Every row gives one point. To make a cloud, some directions were put in groups of two or more. Within a group, all points are equally far from the middle, so they leave a hole (a ring in 2 directions, a hollow ball in 3). The other directions are filled evenly. Then the cloud was stretched, turned, moved and blurred a little. How many holes are there, and how many directions does each take, smallest first?
In the rows, zero is written as 128.

Cloud (15 x 2)
[[149 170]
 [ 53 146]
 [ 75 132]
 [114 113]
 [ 44 113]
 [141 179]
 [ 84  84]
 [192 141]
 [123 135]
 [140  87]
 [ 99 162]
 [ 64  89]
 [111 163]
 [193 132]
 [102 111]]
Holes: 0

Cloud (13 x 2)
[[ 89 159]
 [118 188]
 [169  77]
 [110 119]
 [ 86 194]
 [ 93 156]
 [188 181]
 [138 139]
 [147 154]
 [203  97]
 [164  70]
 [115 117]
 [161 151]]
Holes: 0

Cloud (19 x 3)
[[100 176 164]
 [123  27 132]
 [ 98  84  90]
 [ 79 109 179]
 [163 132 147]
 [138 161 122]
 [153  62 108]
 [133  90 105]
 [ 79 101 105]
 [140 152 132]
 [ 80  95  62]
 [168 142 155]
 [185 135 111]
 [172 100 141]
 [111 127 136]
 [181 158 117]
 [206 193 125]
 [ 97 171 125]
 [188  25 139]]
Holes: 0

Cloud (29 x 4)
[[195 121  84 139]
 [171  99 178 186]
 [186 135  93 147]
 [126  65 142  82]
 [166 135 146  85]
 [132 170 101 171]
 [ 88 109 117  95]
 [153  77 173 199]
 [105  77 100 154]
 [136  43 123  87]
 [112  60  86  86]
 [155  96 181 115]
 [168 145  69 124]
 [166  56 112 177]
 [167 133 177 134]
 [ 96  81 104 123]
 [185  50 130 140]
 [110 178 114 126]
 [130  88 195 142]
 [108  78  73 118]
 [116 144  78  77]
 [112  75 127 189]
 [105  83 129 196]
 [169  44 129 146]
 [104  71 149 130]
 [134 104  70 175]
 [133 174 168 123]
 [193 103 115 173]
 [185 140  91  93]]
Holes: 1 (3)

Cloud (32 x 4)
[[ 66 132 127 176]
 [176 171 118  95]
 [171 183 141 168]
 [ 50  98  94 124]
 [146  74 107 114]
 [100 148  90 186]
 [166 117 154  84]
 [110 197 164 123]
 [ 45 101 116 138]
 [175 195 132 149]
 [125  76 171 131]
 [ 83  95 108  64]
 [ 95  87  98  71]
 [133 114 103 185]
 [ 66 112 174 132]
 [120 108 172  73]
 [ 81 148 145  63]
 [ 60 113 165 142]
 [124  75 141  79]
 [ 65  88 131 154]
 [124 120 130 192]
 [172 150  87 161]
 [140  85 131 168]
 [108 197  79 157]
 [105 201 158 118]
 [117 193 123  79]
 [ 72 103  70 112]
 [ 76 143 132  60]
 [185 159 115 165]
 [146  74 119 101]
 [136 165 170  84]
 [ 42 103 100 117]]
Holes: 1 (4)

Cloud (50 x 6)
[[163 162 206 117 159 117]
 [143 142 114 120 230 146]
 [223 138 130 162 158 161]
 [179  43 113 172 127 153]
 [155  96 127 138  59 151]
 [ 76 120 163 110 155 188]
 [154 122  87 185 122 182]
 [154  63 196 147 145 112]
 [187 147 141 115 210 176]
 [111 122 205 166 173 154]
 [190 144 177 143 208 134]
 [102 149 129 145 211 113]
 [180 164 194 152 147 106]
 [ 67 142 117 140 147 161]
 [151  80  83  77 147 141]
 [137  73  77 132  89 163]
 [142  68 109  74 171 154]
 [159 157  95  94 196 176]
 [165  75 133 153  93 186]
 [179 120 160 104  95 179]
 [123  47  99 147 159 110]
 [121 109 134 117 101  80]
 [111 185 116 112 179 204]
 [135  85  69 162 169 159]
 [125 205 166 112 172 186]
 [161 170 152 174 135  91]
 [148 175 152 189 120 158]
 [202 117 156 100 183 148]
 [117 172 116  72 121 148]
 [194 129 152  98 197 149]
 [183  71 174 144 126  92]
 [165 108  90 116  67 146]
 [117 166 162  65 137 151]
 [174  81 146  79 177 153]
 [150 140 121 122 151  73]
 [ 90 116 190 127 153 179]
 [144 120 113 120  61 130]
 [ 92  99 200 134 184 147]
 [203 142 174 162 176 111]
 [172  90 192 137 123  95]
 [131 168 114  65 133 171]
 [118  78 202 147 182 136]
 [156 193 192 157 147 153]
 [176  97  70  98 122 131]
 [166 136  87 110 185 120]
 [190  49  98 139 108 122]
 [142 183 121 176 113 147]
 [152 187 194 168 153 149]
 [124 172 126 183 123 137]
 [227 133 113 159 139 146]]
Holes: 3 (2, 2, 2)

Cloud (52 x 6)
[[174 107 123 166 175 144]
 [122  90 129  73 145  91]
 [107 129 128 192 166 124]
 [159 114  93 112  79 168]
 [157  54 122 127 155  93]
 [ 89  90 100  67  69  97]
 [173 118  78 119 194 142]
 [ 94 162 142 136 198 133]
 [189 110 179 156 104 140]
 [133  58 154  96 121 111]
 [111  87 102 131  35 160]
 [ 96 140  74 132  68 125]
 [127 102 138  56  99  78]
 [182 146  47 101 180  69]
 [ 94 116  38  95  72 130]
 [188 128 149 135 177 126]
 [109 165 117 176 109 135]
 [201 153 148  77  94 205]
 [150 107  72 108  87 122]
 [165 151  50 112  93 158]
 [ 94 191 156  99 172 160]
 [114 168 144 162 129 178]
 [147 169 117  83 181  77]
 [163  76  86 108 165 165]
 [166 105 178  74 135 151]
 [112  87 112 109 137 112]
 [176  69 151  89 131 172]
 [ 96 101  82  71 147  77]
 [119  77 157  87 142  73]
 [163 121 142 101 180 156]
 [181  81  93 107  92  88]
 [192  48 110 111  84 174]
 [126  80  78  78  80 143]
 [181 103 166 136  70 103]
 [152 117  81 161  88 135]
 [150  93 134  95 186 150]
 [145  88  90 119 249 126]
 [175 108  67 126 156 206]
 [ 77  98  94  90 118  60]
 [101  82 145 138 187 150]
 [174 145  94 111 124 175]
 [210 143 174  70  93  67]
 [152 131  96 172 135  86]
 [124 122  52 121 101 167]
 [115 117 168 122  26 173]
 [173 128 103 127  79  82]
 [147  99 228 110 101 121]
 [175 177 149 137 128 106]
 [166 148 149 109  73 142]
 [ 84 164 165  93  86 149]
 [ 84  85 128 119 193 117]
 [166 149  83 140  84 167]]
Holes: 0

Cloud (83 x 8)
[[107 102 148 123 101 191  75 197]
 [113 109 208 162  86  72 144 163]
 [106 132  75 190 126 175 133 146]
 [126 183  76 141  86 126  65 117]
 [127 101 139  96 174  88 140  73]
 [177 112 166  95  84 112 131 184]
 [141  59  97 120 129  89  69 128]
 [151 187 142 119 162 139 172 108]
 [161 158 160 185  68 107  57 125]
 [104  68 190 168 188 125 113 188]
 [133 175 111 106 161 171 156 175]
 [127 180 172 118 152  83  87 200]
 [161 127 169 129  50  90  94 159]
 [ 70 175 113 126 156 125  87  87]
 [115 131  89 105  76  80 121 108]
 [131 163  76 165 118 188 108 177]
 [131 180 123 137 177 149 137  76]
 [116  96 210 111 149 102 180 138]
 [138  79 202 171 146  60  85 162]
 [105 157 219 139 125 108 137 192]
 [159 166 151 149 170  34 118 145]
 [124 157 108 134 209 109  68 169]
 [ 80 162 102 213 146 136 102 156]
 [135 132 194 159 183 151  51 140]
 [133 144 197  99 144  86  90 198]
 [104  64 128 134 106 144 136 207]
 [129 149  90 174  86 100 117  76]
 [122  83 152 123  98 165 114 217]
 [145 144  73 156 112  73  61 168]
 [138  69 186 175 148 120 165  94]
 [160 166 104 126 180 172  81 107]
 [ 88  91  93 106 155 188 124 163]
 [112  82 188 120 194 143  95 191]
 [ 93 110 150 151  52 156 114 117]
 [ 72 102 149 171 160  67  72 134]
 [112 125  73 160 109 176 118  94]
 [ 69 156 115  81 126  78 116 137]
 [147 156 115 211 129 122  54 178]
 [188 141 113 100 185 122 138 163]
 [138 106  95  95 140 129 118  62]
 [ 81 113 190 134 170 194  94 149]
 [134  89 156 123  83 107  76 209]
 [129  87 166 200 120 188  86 165]
 [138 115  84 109  99  81 167 152]
 [ 46 154 136 120 144 145 120  96]
 [101  85 158 140 174  39 143 161]
 [114 110 154 163  77 202  81 144]
 [165 153 130 126 202  80  77 157]
 [103  77 128 199 186 124 105 122]
 [108 174 189 116 125 134  47 143]
 [199  86 151 109 151 148  79 165]
 [148 154 204 175 112  56  84 148]
 [157 146 172 101  98 193 119 103]
 [129 201 169 197  91 108 108 121]
 [126  67 187 115 193  89  96 158]
 [197 149 112 189 112 141  84  97]
 [192  74 160 103 110 100  98 171]
 [169 144 170 159  49 133 100 103]
 [ 77 176  89  98 136 145 127 177]
 [147 185  96 163  76 123  62 119]
 [201  70 155 143 116 150  88 117]
 [173 136  68 147 143 166 102 103]
 [123 112 188  69 108 112 142 111]
 [ 64 107 129 105 170 116  54 146]
 [160  93  92 187 163 103 165 151]
 [ 90  89 141 191 133  87  66 115]
 [111 200 119 102 135  88  73 163]
 [120 126  82 178 104  96  74  90]
 [151 173 143 177 179 141 159  95]
 [ 99  82 142 197 158 162 152 112]
 [133  95 205 169 169  86  77 188]
 [171  83 162 180 111 117  42 146]
 [136  88 192 199 138 181 143 143]
 [166 151 132 134 205 118 164 126]
 [138 143 177 145 189 167  58 162]
 [182 174 130 169  69 120 139 107]
 [135  94 152  93  83 160 142  91]
 [165  39 132 117 142 152 105 141]
 [ 63 140 114 119 186  90 100 187]
 [133 192 169 100 103 123  63 126]
 [ 71 103 102 108 147 181  70 138]
 [110 151 118 190 176  65  95 193]
 [114 165 179 206 146 154  84 188]]
Holes: 3 (2, 2, 4)

Cloud (103 x 9)
[[199  97 117  65 126  85  98 131 164]
 [ 77 198  95 118  64 189 186  84 154]
 [146 129  85 171  88 180  80  56 219]
 [142  91  76 109 132  71 173 120 181]
 [171 160 200  96 137  94 177  89 150]
 [121  65 174 105  91  96 128 159 144]
 [160 206  92 102 124 155 164 139 185]
 [138  89 145 199 142 100  77 122 100]
 [ 52  88 104 172  74 128 107 161 186]
 [181 182  78 136  69 140 112 117 104]
 [112 197 147 111 145 118 162 145 122]
 [140 133  94 224 138 123 143  93 150]
 [ 85  66 119 141 134 136  68 128 192]
 [216 146 122 125 120 173 134 133 182]
 [164 176 132  77 126 108 168 175 174]
 [225 145 131 110 146 108  67 158 146]
 [173 175 127 192 164 137  89  55 182]
 [133 146 132 116 188 101  85  81 183]
 [135 143  89 115 145 199  63 116 124]
 [ 91 118  81 159 184 118 117  74 109]
 [117  88 113 148 183 119 129  60 168]
 [160 124 100 169  90 155 167 163 137]
 [142 108 102  73  86 132  92  83  90]
 [129 200 114 161 133 135  80 170 159]
 [100 120 134  51 114  96 160 183  95]
 [156  94 107 159 145 151 102 195 144]
 [138 145 168  63  75 142 121 160  92]
 [186 158 104 113  84 155 165 142  76]
 [109 176  94 116 154 108 127  36 192]
 [139 127 116 120 123 181 110 192 108]
 [ 92 163 109 195 156 138  76 149 112]
 [102 155  97 178 101 144 184 143 120]
 [104 186 112 163 154 140 103 172 124]
 [180 186  97  73 117 168 131 145 147]
 [ 86 158 127  63 102  92 138 148 171]
 [129 154 140  56 123 176  96 128 208]
 [161  86 117  73 105 141 194 167 121]
 [120 140  89  46  96  78 148 138 129]
 [157 110 112 186  89 167 111  67 118]
 [179 150 171  97  77 117  86  58 145]
 [173 102 140  79  94 146 207  98 158]
 [178 185 115 145 130 150  60  41 118]
 [173  77 109  78  96 123 150  76 165]
 [180 189 138 146  62 185  83  75 184]
 [184 110  76 136  87  96 144  76 171]
 [ 80 112  46 190  99 133 143  92 211]
 [170 118 106 166 118 161 125 184 169]
 [141 173  57 182  92 158 108  60 230]
 [128 184 121 161 117 173  36  55 146]
 [ 85 126 138 147 106 166 199  82 149]
 [ 59 185  62 149 128 118 116  57 171]
 [190  98 135 166  97  99 123 192 121]
 [176 153 161  97  84  65 181 164 157]
 [114 140  98 112  88  56 118 136  96]
 [171 182 152  88 109  97 216  92 164]
 [ 60 112  99 182 111 124 160  64 201]
 [115 155 137  74 168  75 133 111 165]
 [187 190 169 138 146  75 115 124  80]
 [149 162 100  82 172  67 131 140 145]
 [118 175  85  66 142  92 183  89 152]
 [129 131  70  78 137 159 187  86 110]
 [124  93  96  69 108 178 167 133 132]
 [166 155  65 164  95 105 124  88 197]
 [140  89  71 128 137 155 148  57 167]
 [ 39 115 135 107 128 119 125 106 123]
 [172 126 114 173 134 181  96  85  88]
 [117 171  73 168  89 210 150 129 136]
 [135  96  85 132 171 129 142  51 102]
 [179 100 145 180 101 169  84 110 114]
 [102 147  94  83 128 156  52 117 170]
 [166 172  92 118 119 172  80 161 120]
 [155 123 142 116 189 100 109 168  57]
 [209 158 127 106 176 126  93  44 147]
 [ 73  86 115 143 146 145 133  53 166]
 [147 140 113 162 158 193 140  88 108]
 [173 141 147 119 155 173 134  98  69]
 [187 157  84 139  72 144 131 109  72]
 [127 123 123 145 162 147 111 194 212]
 [ 93 154 164 105  73 186  98 112 125]
 [121 208  97 145 186 141 129  92 189]
 [126  65 155 113 153  90 100 105 159]
 [106 122 107 190 126  82  92 123 203]
 [ 54 113  92 225 115 123 103 141 164]
 [159  65  92  90 139 138 129 156 129]
 [104 126 115 135  80 137 214 137 191]
 [110 136 118  53  81  81 180 165  96]
 [151 155  82 149 102 188  79 152 112]
 [166 182 180 118 113 159  85 118  97]
 [121 128 166 102  97  84 159 167 191]
 [203 187 102 141 129 101 131 153 159]
 [192 149 145 110  74  89 194 152 160]
 [207 205  88 144 139 106 146  99 142]
 [100 153  90  94 126 132 139  27 121]
 [189 131 143  83 157 144 171  64 174]
 [ 99 100 136  47 118  99 126 159  93]
 [ 95 146 125 125  90 183 124 199 128]
 [154 162  80 178 128 117 161 107  76]
 [143 184 154 175 122 142  35 124 177]
 [170 104 193  67  99  93 111 104 156]
 [201 163 134  56 143 163 122  80 165]
 [223 178  97  71 124 143 129 132 110]
 [161 215 105 156  99 216  78  71 161]
 [172 131 104 194 103 124 142  53 163]]
Holes: 3 (2, 3, 3)
